Every row gives one point. Each copy is the shape, with its points in the same order, stretched, turned, moved and blurred by noise. Is it also mirrored, or only turned?

Shape, 6 rows:
[[ -5  18]
 [-27 -23]
 [ 37 -24]
 [-27 -10]
 [-14  40]
 [ 20  47]]
Copy 1:
[[-11   5]
 [  1 -44]
 [ 51   5]
 [ -9 -35]
 [-34  14]
 [-14  48]]
Copy 1 is: only turned
Copy 2, 6 rows:
[[ 29   5]
 [-12 -28]
 [-27  45]
 [  5 -27]
 [ 56  -3]
 [ 60  33]]
Copy 2 is: mirrored
Copy 3, 6 rows:
[[  7  17]
 [ -3 -27]
 [ 56 -11]
 [ -5 -15]
 [ -9  35]
 [ 20  50]]
Copy 3 is: only turned

Shape:
[[-15   8 -32]
 [ 38  40   5]
 [ 32  -9   4]
 [ -1  10  -4]
 [  0  11 -10]
 [ 21 -31  30]
 [ -9   9 -17]]
Copy 1:
[[-10  18 -36]
 [ 35  23  17]
 [ 28 -18  -6]
 [  0   4  -8]
 [  1   8 -15]
 [ 13 -44   7]
 [ -7  11 -22]]
Copy 1 is: only turned
Copy 2, 7 rows:
[[-32  27 -15]
 [ 40  54   4]
 [ 31   8  -9]
 [ -4  23   4]
 [ -8  27  -3]
 [ 31 -21  13]
 [-20  23  -4]]
Copy 2 is: only turned
Copy 3 (7 x 3):
[[ -8  32 -18]
 [ 34  37  37]
 [ 28  -5  10]
 [ -1  21   6]
 [ -3  25   4]
 [  7 -33  25]
 [ -8  25  -4]]
Copy 3 is: only turned
Copy 4, 7 rows:
[[ 31  -6 -13]
 [  5  60   1]
 [-24  20 -17]
 [  7   3   8]
 [ 10   9  -4]
 [-50   2  -2]
 [ 18  -1   0]]
Copy 4 is: mirrored

Shape:
[[-51  21 -47  34]
 [ 21 -24   1 -31]
 [  0 -34  18  -7]
 [ 28 -42  16  14]
 [ -7 -15  12 -10]
 [-17  50 -26   5]
 [-42  28  -8  39]
 [-21 -25  20  10]
 [ 19 -17 -12 -42]]
Copy 1 (9 x 4):
[[-27  34 -60   8]
 [ 12 -36   0 -32]
 [  4 -51  -7   0]
 [ 40 -49 -11   7]
 [ -8 -33  -5  -7]
 [-12  45 -13  -9]
 [-18  28 -26  29]
 [ -8 -44 -16  21]
 [  4 -30  -6 -48]]
Copy 1 is: only turned
Copy 2:
[[-48  45 -23  43]
 [ 24 -36 -35 -22]
 [  1 -48 -12   3]
 [ 34 -52  -4   7]
 [-12 -30 -13  -9]
 [-33  46  -8 -19]
 [-53  27  11  24]
 [-20 -37  -4  17]
 [ 18 -28 -45 -31]]
Copy 2 is: only turned
Copy 3, 9 rows:
[[-14  46  39 -52]
 [ 10 -27 -16  -1]
 [ -3 -30  21   7]
 [ 23 -25  29  22]
 [-11 -18  11   1]
 [-17  49  -2 -22]
 [-29  40  49 -15]
 [-16 -20  43   2]
 [ 12 -22 -32 -13]]
Copy 3 is: mirrored

Shape, 9 rows:
[[-21  -2 -14   1  30   4]
 [ -2  -2 -15   9 -12   7]
 [ 21 -11  56 -26  21 -10]
 [-31 -34   8   3 -14   2]
 [ 14  -7   3   1  -1  -2]
 [ 18 -27 -17   4 -16   5]
 [ 14   8 -14   1 -10 -13]
 [ 21  12 -16 -12   9 -32]
 [ 16   6 -15 -20 -10  -1]]
Copy 1 (9 x 6):
[[-28  -5  -9  27  17  11]
 [ -8  15  -4  -1 -20   2]
 [  6 -42  57 -15  29  -2]
 [-16 -29   4  21 -38 -16]
 [  7   1  14  -7  -3   1]
 [ 17   2  -7  -7 -31   8]
 [  5  20  -3 -17   0  -8]
 [ 11  13  -7 -21  31 -11]
 [ -5   9  -9 -29  -1   5]]
Copy 1 is: only turned
Copy 2 (9 x 6):
[[ 25  32   4 -13  16  10]
 [  2   9   1  -4 -16   5]
 [ 15 -39  60  -1  27 -29]
 [ 31  26  30   0 -39 -11]
 [  3  -7   8  -3  -1 -12]
 [  6  -6 -13 -11 -26 -10]
 [-15   5  -3   0  -5 -13]
 [-21   4   2 -11  20 -24]
 [-18  -3   8 -23  -2  -4]]
Copy 2 is: mirrored

Shape (13 x 8):
[[-27  -9  11 -16  -7 -22  29 -11]
 [ 19  -9 -39  -5 -23  34   0   5]
 [ 22   2 -31   9 -37  17   9  15]
 [  3  -2 -21  -8  -6  39  -5  15]
 [  7   0 -12  10 -19  14 -24  -3]
 [-23  23  29  -5  -4 -16  14  -3]
 [  2  -6  43 -32   4 -31  15 -10]
 [ -7  -7  24 -10   5  -2  14  10]
 [ -8  14  35 -14   4 -16  33  13]
 [ -1   8  18 -22  -3 -30   6  21]
 [  0 -23 -38  15 -17  17 -14  29]
 [  6  12  -8  -4  21 -17  16  -4]
 [ -5   5 -43 -21 -25  23 -18  19]]
Copy 1 (13 x 8):
[[-28 -14  19   5 -24   4   1  -4]
 [ 25   4 -23  -8 -10  26  -3 -33]
 [ 34   0 -11   1 -15   5  16 -40]
 [ 16  10 -31  -1   5  27  10 -11]
 [ 23  25 -17   8  -3   2  -3  -9]
 [-25  12  12   6  -4 -11  26   4]
 [-24  10  32 -24 -37   0  13  25]
 [ -4   0  11  -5 -10   9  22  15]
 [-19  -2  21 -11 -10  -1  41   7]
 [ -8   2   0 -16 -27 -22  20  11]
 [ 45 -12 -33  19  -4   3  -6 -12]
 [ -4 -10   3 -33  11  -5  -2 -12]
 [  8  11 -53   0 -15   6  -6 -24]]
Copy 1 is: only turned
Copy 2 (13 x 8):
[[-20   3  -1  41 -11 -23  11 -18]
 [-12 -13 -23  -3 -21  59  14   6]
 [-12   3  -3   8 -37  49  19  18]
 [-14  -8  -4 -15   4  54  10   2]
 [ -8   7   0 -10 -21  30 -21  -8]
 [-15  34  25  35   5  -6   0 -20]
 [ 12  20   8  27   7 -36  25 -44]
 [  0   5  16   7  12  -3  24 -13]
 [ -1  27  27  31  16 -10  31 -19]
 [ -1  38  13   3  -2 -17  36 -18]
 [-27 -19   4 -34 -23  33  15  29]
 [  5  24 -19  24  12  -3  13  -1]
 [-36  14 -15 -14 -13  48  20  -6]]
Copy 2 is: only turned
Copy 3, 13 rows:
[[-21 -14  23  15   1  -3  31 -17]
 [ -2  -8 -28   3 -17  56   3 -15]
 [  3  -3 -24  20 -24  57  16   2]
 [ -5  13 -16  -9 -12  43  -2 -17]
 [  9  -8 -14 -12 -29  20   2  -1]
 [-10  13  18  14  -9 -19  24  -8]
 [ 12 -12  36  26   9 -19  14 -24]
 [  3   9  19   5   8   8  16 -11]
 [ -3  19  24  28  10  -2  27  -8]
 [ -2   1  26  31  -1   4   1   3]
 [-10 -10 -13 -15 -16  60  -1  18]
 [-10 -11 -15  15  17  -9   6   1]
 [-24  -2 -14   5 -32  49 -15 -12]]
Copy 3 is: mirrored

Shape, 12 rows:
[[ 19   4 -12   7  26  -5  10 -11  19]
 [  9 -37  -1  19 -14  20  12 -26   4]
 [-14 -15  26  16 -34  32  -4  16 -13]
 [-17 -33  -4  16  21 -24   7   0 -11]
 [ 30  27 -11   7  17 -11 -37 -17 -13]
 [ 15 -24  45  -5   7  18  -5   9 -13]
 [-12  -4   7  -3 -16  17  17  36  20]
 [-23  18  29 -16   2  32 -39   1  -7]
 [  7   5  12 -15 -31  17 -38  16  32]
 [-27 -17  32  38 -36  -3  12   6  11]
 [ 25  -3  -3 -15   3  -7  21 -35 -17]
 [-11  27 -20  18  -3 -26 -24  33  48]]
Copy 1, 12 rows:
[[ 26   5   4  -3  12 -30  17 -12   1]
 [ -2 -30  45   4  21 -17  -4 -37   2]
 [-24 -30  35  41   3  21 -24  -6   7]
 [ -4 -31   3 -16  19 -17  -5  -4 -35]
 [ 38  41  -4  23  11 -16 -10 -24 -29]
 [  4 -15  49  10  21  -2 -17  28  -1]
 [ -7 -29  11  18 -22  12   1  11  29]
 [ -4  16  -8  28  26  24 -41  10  16]
 [ 21  -3  10  36 -25   1 -44  -9  36]
 [-51 -39  26  41   0 -20 -23 -12   3]
 [  6  27  31 -26  10 -13  13 -23 -17]
 [ 19  -8 -43  42 -34 -26 -15 -13  13]]
Copy 1 is: only turned
Copy 2 (12 x 9):
[[  9   4 -20 -17  21  10  13  15  -2]
 [  2 -25 -15   5 -13  44  11 -19 -17]
 [ -4  -8  36  -9 -40  37  -7 -14  -9]
 [ -7 -19  -8  -5  10  -1 -24  18 -38]
 [ 32  32 -14 -14  20 -11 -19 -15  24]
 [ 13  -1  32 -46  -5  25  10 -22 -28]
 [  1 -11  29 -17 -30  28  12  38 -15]
 [  2  -2  22 -60 -30   3 -15 -13  32]
 [ 35 -20  37 -20 -19  18  11   5  29]
 [-28 -33  34  18 -15  17   9  -3 -18]
 [ 17  15 -37 -10 -13  -6  22 -16 -25]
 [ 11 -11  24   8  21  -9 -12  56  31]]
Copy 2 is: only turned
